Each row of a before or after table is a point. One or more steps were done to the points. Then noise was added and the rows were shuffled. The steps act on columns, c1 being the first. What was done? A step turns or swaps two columns, mirrors them in a line or flattens them onto one, adds a multiple of one to another, or multiplies or shifts one. Angles are multiples of 10 degrees, from the lower column toward the higher: turns from -170 to 170, lines from 10 to 170 but not 90. Use the fewest steps. Two steps may share a column if one is a turn and the other turns, adds or multiplies; they go together, in the order done. Otherwise the lowest column goes first.
In the rows, zero is written as 128.

Before (12 x 2):
[[157  62]
 [ 99 155]
 [118  76]
 [165 105]
 [114 101]
 [118 113]
 [102 118]
 [138 138]
 [104 104]
 [135 116]
 [161 173]
 [ 86 175]]
After (12 x 2):
[[ 71 174]
 [140 137]
 [116 113]
 [ 97 118]
 [115  79]
 [ 96 104]
 [ 91 155]
 [171 171]
 [139 116]
 [176 104]
 [111 102]
 [167  62]]
Steps: multiply c1 by 1.3

Before (10 x 6):
[[ 97  87 109 211 112 148]
 [143  91 142 120 124 103]
 [123 104 140 152 151 114]
 [112  84  91  99 115 124]
 [ 96 159 172 142 102  89]
 [166 125  70 166 141 116]
 [135 195 170 100  97  44]
 [142 145 120  97  60 149]
 [119  98 162 102 126 162]
 [148 151 166 129  79  49]]
After (10 x 6):
[[109  87  92 100 154 128]
 [153 154 166 129 116  98]
 [167 124  68 165 182 123]
 [103  85 106 211 155 144]
 [124 103 138 149 193 118]
 [137 142 120  96  97 135]
 [116  95 162  99 168 142]
 [140  96 140 120 169 118]
 [128 191 170 101 138  96]
 [ 98 157 171 145 142 112]]
Steps: shift c5 by 40; multiply c6 by 0.4

Before (13 x 9):
[[124 164 112 158 182 153  84 144  70]
 [ 67 201  94  96  71  73  68  96 120]
 [ 43 136 113  99 129 160 126 156 118]
 [141 111 174 139 162  91 109  29 157]
 [ 92 184 145 128 101 158 182  94 167]
 [103 127  82 171 144 107 134 124 137]
 [104 106 153 150  82 104 146 125 122]
 [128 123 126 135 116 125 176 121 125]
 [120 113 123 114 163 118 140 135 118]
 [ 85 123 104 107 122 108 167  95 133]
 [117 127 126 124 131 176  81 107 107]
 [103 196 161 141  83 168  97 107 121]
 [ 67 114 132 167 138  90 114  78  53]]
After (13 x 9):
[[ 92 175 144 128 101 167 193  95 111]
 [ 43 148 113  99 128 146 123 157 136]
 [128 122 126 134 116 124 172 120 148]
 [140 101 175 138 161 104 120  28  93]
 [124 162 112 158 183 157  66 144 168]
 [103 119  82 172 144 118 136 124 122]
 [101 188 161 141  82 178  97 106 123]
 [ 67 144  95  95  72 141  69  96 114]
 [120 114 122 114 163 116 135 134 142]
 [ 68  99 132 167 139 104  90  79 195]
 [ 85 114 104 105 121 116 167  93 136]
 [117 151 126 124 132 148  76 108 133]
 [103 105 152 149  82 107 143 124 139]]
Steps: flatten c2 and c6 onto the line at 40 degrees; mirror c7 and c9 in the line at 10 degrees

Before (14 x 12):
[[ 88 118 103 126 146 125 139 129 117 128  89 162]
 [128 141 134 121 110 131 118 135  93 129 132 141]
 [121 118 130 127 135 163 122 111 136 113 131 115]
 [127 128 101 140 119 123 105 131 109 135 133 111]
 [130 126 122 117 133 142 132 125 118 171 111 120]
 [130 148 121 110 139 141 140 128  96 117 130 106]
 [134 135 112 121 115 120 120 134 149 135 111 125]
 [ 99 119 140 107 123 121 110 122  95 131 130 121]
 [121 113 136 125 112 130 110 128 100 119 136 122]
 [121 136 135 123 108 127 135 113 110 130 143 112]
 [124 115 107 110 157 142 148 122 109 118 128 144]
 [129 120 107 109 137 157 117  96 100 122 129 132]
 [114 136 135 119 149 146 127 119 166 143 125 144]
 [ 98 119 102 114 112 142 121 134 113 128 136 109]]
After (14 x 12):
[[107 121 128 109 113 122 126 127 110 131 151 138]
 [131 120 100 117 120 159 108  98 121 136 147 126]
 [134 111 114 130 127 144 118 123 115  93 121 105]
 [106 146 133 136 113 118 123 113 122 116 151 140]
 [107 133 134 122 116 162 126 111 136 129 125 149]
 [  8  98  90 138 145 134 124 128 111 149 107 102]
 [122 134 100 104 123 120 140 132 131 113 143 137]
 [115 110 104 149 146 154 112 124 124 146 139 123]
 [128 134 121 118 110 122 121 135 105 136 156 119]
 [ 40 128 100 124 108 133 113 135 137 115 143 140]
 [ 87 121 147 128 138 153 119 120 147 127 102 107]
 [146 134 118 119 123 114 120 135 140 118 101 125]
 [ 41 120 126 109 129 121 107 122 100 121 147 132]
 [134 164 110 142 132 144 111 127 112 123 151 152]]
Steps: multiply c1 by 3; turn c10 and c12 by -140 degrees; add 0.7 times c12 to c2; turn c9 and c11 by -40 degrees; turn c3 and c9 by -30 degrees; swap c4 and c7; turn c5 and c6 by 30 degrees

Before (10 x 20):
[[131  83 133  72 134 183 161  76  93 126 140 154 119  93 119 162 113  93
   73  75]
 [171  86 216 116 111 112 141 171 169 145 104 138 171 147 134 124  97 114
  130  78]
 [ 89 124 114 129 137 180 148 158 118 163 161  60 131 105  87 194 141 141
  181  95]
 [140 162 143  76 127 111 181  87 139  83 129 151 151 126 136 134  65 113
  114 128]
 [156 127 165 144 175 119 105 101  64 145 116  80 167 106 111 112 117 112
  134 140]
 [187 114 185 121 143 134 178 155 112  71  91 110 139 106  94 141 139 137
   94 199]
 [130 160 168 134  93 138 140 161 112  98 137 158 123 157 141 133 126  77
  128 135]
 [121  93 173 111 120  98 148 111 122 162 100 178 133 140 136  90 129 118
  147 110]
 [153 118 103 137 177 119 107 120 211 172 106 206 133 133 131  80 128 120
  152 126]
 [111 139 144 192  75 145 161 123 100 150 101 150 119  63 167 201  93 103
  123 121]]
After (10 x 20):
[[ 88 126 111 148 154 198 145  96 119 165 159  59 130 121 164 199 154 139
  182  93]
 [133  81 134 141 158 202 164 229  96 128 134 157 120 116 144 158 119  94
   71  74]
 [185 118 186 147 157 154 177 106 112  73  86 111 140 132 155 142 148 139
   93 196]
 [172  80 215 161 103 131 139  95 165 144 103 139 169 122 132 122  94 114
  133  78]
 [123  93 170 132 113 120 150 156 123 162 102 180 134 125 122  89 127 116
  146 112]
 [134 162 143 140 130 130 185 216 140  86 131 149 154 126 137 133  67 113
  117 129]
 [108 138 145  76 158 164 159  80  97 152 105 147 117  27 105 203  77 101
  122 121]
 [129 161 168 143  81 157 143  91 111  96 135 163 123 109 115 131 120  75
  127 135]
 [160 128 163 101 167 138 106 142  60 146 119  85 167 167 147 108 121 113
  127 142]
 [155 115  97 114 148 137 106 130 211 173 107 205 131 193 125  79 125 120
  150 128]]
Steps: turn c4 and c8 by -140 degrees; multiply c8 by 1.3; turn c5 and c14 by 60 degrees; multiply c14 by 1.3; shift c6 by 20; mirror c15 and c17 in the line at 100 degrees

Before (10 x 32):
[[158 108 117 190 115  92 119 137 107  98  84  98  66 178  69 147 184  83
  134 142 102 144 100 109 194 166 162 111 138 128  65  93]
 [126 103  89  89 135  82 157 111 175 146 154 122 100 135 128 188 177 105
  127 127 103 170 106 148 167 137 192 159 136 146 109 145]
 [172 109 124  93  85 116  88 153 117 149 173  77 131 128  89  96 162 124
  131 100 119 146 210 111 112 123 144 102 168 141 172 142]
 [114  79 126 131 147 146 154 160 141  85 172 141 152 148 143  64 100 123
  133 134 140 105 152 187 140 123 179 129 140 164 172 208]
 [168 147 208  81 149 123 208 103 130 212 141 115 107 146 129 199 161 112
  124 139 190  99  75 147 163 129 154 103 140 147 151 138]
 [204 123 116 142 143 153 113 112 181  65 177 140  93 110 130 160 133 110
  140 137 139 151  44 156 131 164 122 135 164 173 145 122]
 [125 128 140 135 123 134 148  80 191 145 121 138 116 155 157 183 130  71
  114 119  64 145 180 149 144 152 140 147 103 182 171 149]
 [ 97 104 134 143  56 107 118 131 176 142 183 140 132  87 108 144 219 111
  124 152 113 111 131 147 114  50 113 121 100 112 131 111]
 [152 132 135 169 195  55  77 129 155 142 129 172  90  99 137  73  92 123
  126 167 123 174 105 134  98 144 144 138 151 139 109 123]
 [ 72 153 119 130 137 151 153 157 100 167  74 127 124 111  52 136 124 102
  143  74 130  83 156 161 108 153 151 117 198 153 128 136]]
After (10 x 32):
[[199 124 119 146 142 138 114 128 183  35 181 138  84 107 127 166 136 109
  139 139 141 150  41 132 133 111 129 140 165 125 148  97]
 [132 104  90  90 137  87 154 128 170 117 153 122  92 135 122 189 177 102
  129 128  99 164 104 132 167 143 191 160 135 144 111 115]
 [ 68 152 113 129 133 143 152 129  98 136  79 122 113 110  52 139 126 104
  146  69 127  85 154 157 107 131 151 115 201 120 133 103]
 [ 94 102 137 141  59 113 120 135 179 111 184 146 115  89 106 146 222 111
  127 153 110 112 128 143 113 123 113 116 101 131 131 207]
 [152 135 139 167 200  58  81 127 156 111 130 171  86  99 132  74  91 125
  123 168 118 170 101 118  98 119 138 137 148 153 109 108]
 [123 131 137 139 126 116 146 129 185 118 118 139 111 154 161 182 128  75
  110 122  62 149 179 141 149 146 136 149 103 132 169  99]
 [175 149 205  86 149 120 208 130 135 182 145 114 105 143 131 200 157 116
  125 139 190  99  75 131 161 137 151 102 140 129 151 126]
 [117  80 127 132 146 135 153 123 138  57 170 141 116 149 144  63 100 125
  133 139 134 102 154 193 138 210 175 126 140 128 168 117]
 [170 112 121  95  86 111  85 132 113 123 169  82 137 124  92  98 159 119
  134 100 122 148 211 119 114 141 148 103 165 135 177 128]
 [160 111 119 191 112  98 116 128 105  67  84  98  83 177  68 148 186  79
  134 137 100 145 103  77 193  84 164 113 140 138  66  96]]
Steps: flatten c6 and c30 onto the line at 160 degrees; multiply c8 by 0; shift c10 by -30; turn c13 and c24 by 30 degrees; turn c26 and c32 by -100 degrees
